Each row is a point. Two turns around zero, p and q, are shown by what they do to some points. Write where each new point lands after one turn and then the other. Backwards means that the second turn is done in reverse. Each puzzle has new turns, and all numbers are rounded.
In the rows, 128 means zero.

Turn p:
[129 145 171] -> [136 159  94]
[156 140  98] -> [126  86 121]
[135  82 137] -> [165 137 156]
[126 104 108] -> [133 117 157]
[111 149 135] -> [107 141 116]
[110 147 118] -> [100 129 126]
Turn q:
[ 89 177 143] -> [134 179 166]
[146 121 128] -> [129 121 110]
[151 103 135] -> [139 104 105]
[123 157 101] -> [ 96 151 133]
[130  94 125] -> [131  94 126]
[130 116 136] -> [138 118 126]
Where do these land?
q, then p: [115 162 164] -> [127 114  79]
p, then q backwards: [142  88 115] -> [ 97 109 153]
q, then p: [120 115 106] -> [130 149 145]
q, then p backwards: [135 148 127] -> [116 134 144]

Turn p:
[133 143 136 134] -> [127 129 144 118]
[122  82  98  92] -> [137 107  70 151]
[143 179 129 139] -> [117 132 157  84]
[135  85 140 115] -> [155 114 115 161]
[127 135 119 151] -> [126 152 131 120]
[108 144 148 137] -> [107 132 153 136]
Turn q:
[134 147 109 150] -> [151 128 103 135]
[121 133 105 104] -> [141 141 133  99]
[122 149 136 109] -> [112 143 117 110]
[122  88 181 107] -> [ 75 116 171 137]
[148 143 111 126] -> [146 150 119 131]
[121 109 126 173] -> [143  89 124 155]
Where do these land?
p, then q: [119 154 126 115] -> [116 116 142 107]
p, then q backwards: [120 164 131 110] -> [ 97 116 147 113]
p, then q: [113 153 120 141] -> [111 124 117 102]
p, then q: [112  92 145 143] -> [139 115  99 158]
p, then q: [174 136 129 124] -> [121 164 156 138]
q, then p backwards: [130  69 117 136] -> [144 132 186 122]

Turn p:
[136  90  90 143 143 118] -> [127 114  97 105  90 109]
[157 142 145 120 132  95] -> [122  95 137 153 122 153]
[140 106 123 126 101 101] -> [122 132 133 138  86 140]
[ 94 135  99 117 130 154] -> [142 147 139  87 141 111]
[131 122 136 101 133 164] -> [169 141 124 133 145 124]
[166 134 177 146 126 134] -> [121 120 117 189 144 129]
[ 82 117 135 119 123 133] -> [125 165 123 103 138 145]
[117 179 118 153 135 126] -> [ 96 110 155 116 159 111]
Turn q:
[118 132 130  82  99 127] -> [118 102 170 131 113 145]
[136 152 125 152 159 119] -> [124 161 115 108 145 111]
[121 136 110 158 150 166] -> [102 145  98 152 152 112]
[139 116 125 106  77  99] -> [146 104 155 124  77 129]
[130 124 161 116  90 112] -> [164 105 159 130 116 124]
[143 116 123 124 155 153] -> [120 148 112 144 140 153]
[109 120 123 158 165 119] -> [123 130  88 106 153 121]
Where do these land?
q, then p: [106 102 147 120 150 137] -> [152 122  97 116 132 107]
q, then p backwards: [119 161 119 109  55 148] -> [179 164 105 148  79 116]
q, then p: [179 132 138 128 132 119] -> [129 114 165 156 144 115]
q, then p: [116 120 121 147 132 137] -> [121 120 123 108 115 122]
q, then p backwards: [102  94 137 130 148 106] -> [123 122 123 113 177 117]
p, then q: [177 142  90 115 140 103] -> [174  99 112 145  99 152]
q, then p: [113 117 125 133 146 152] -> [123 124 111 103 134 111]
p, then q: [ 99 118 144 159 121 125] -> [ 93 117 136 114 144 109]
q, then p: [142 164 129 112 129 124] -> [122 131 140 141 156 152]

Turn p:
[157 150 107 145 129 144 114 165] -> [105 100 136 109 162 129 159 132]
[112 107 124  87 109 117 143 119] -> [136 136 129 173 121 140 101 137]
[120 129 141 125  94 124 135  87] -> [133 157 105 124 126 136  89 142]
[154 111 126 168 145 154 129 165] -> [119 113 136 106 125 121 186 152]
[ 85 142 132 106 124 117 165 113] -> [139 147 135 145 108 170 100 105]
[121 128 123  98 132  94 161  83] -> [168 126 136 140 111 143  74 126]
[132 123 106 157 151 154  88 147] -> [116 135 149 112 152  94 172 123]
[131 135 156 103 136 133 123 113] -> [110 124 127 130 105 115 101 121]
[141 126 137 162 132 115  94 161] -> [125 113 100 116 142 104 170 117]
Turn q:
[137 125 160 167 138 154 121 171] -> [140 162 134  99 114  91  89 133]
[160 139 148 127 119 106 124  90] -> [154 124 109 148 135 107 167 121]
[ 79  94 138 144 116 115  99 153] -> [105 124 134  92 102 133 107  76]
[132 150 103 134 125 110 109 114] -> [123  97 104 137 113 126 138 138]
[110 144 114  88 129 110 125 132] -> [138 102 125 142 129 169 121 122]
[135 131 124 141 156 109 145 105] -> [135 134 132 127 109 133 164 148]
[151 112  97  80 130 168 146 110] -> [103 146 122 157 182 158 131 153]
[151 125 127 124 129 127 140 137] -> [140 132 126 119 146 127 131 142]
[101 137 138 131 164 174 113 156] -> [117 165 135 136  98 138  77 138]
[124 122 131 144  74 106 157 112] -> [125  92 159 122 151  99 155 108]
Where do these land?
q, then p: [106 136 130 139 114 119 144 141] -> [123 131 107 141 109 112 121 136]
p, then q: [ 96 116 102  96  75 148 119 110] -> [133 128 118 135  65 105  94 154]
p, then q backwards: [142 126 106 150 146 123 126 110] -> [144 127 143 139 122 113 152 148]
q, then p: [122 145 105 115 137 110 141 121] -> [117 133 132 135 117 134 153 153]
q, then p: [145 123 210 113 151 114 114 119] -> [131  94 125  68 154 135  80 149]
p, then q: [ 90 111 154 126 151 126 118 181] -> [107 108 178 136 132  99 167 133]
p, then q: [145 148 101 109  95 133 116 125] -> [121 155 114 118  91 148 113 132]
q, then p: [148 118 121 142 119 126 107 126] -> [150 124 142 143 142 134 122 119]
p, then q: [140 117 113 123 145 104 197 128] -> [124 165 117 116 179  90 106 123]
q, then p: [139 144 158 147 146 118 113 127] -> [135 107 109 122 156 138 112 143]
p, then q backwards: [134 124 107 147 129 186 113 121] -> [137  94 118 156 136 151 170 125]
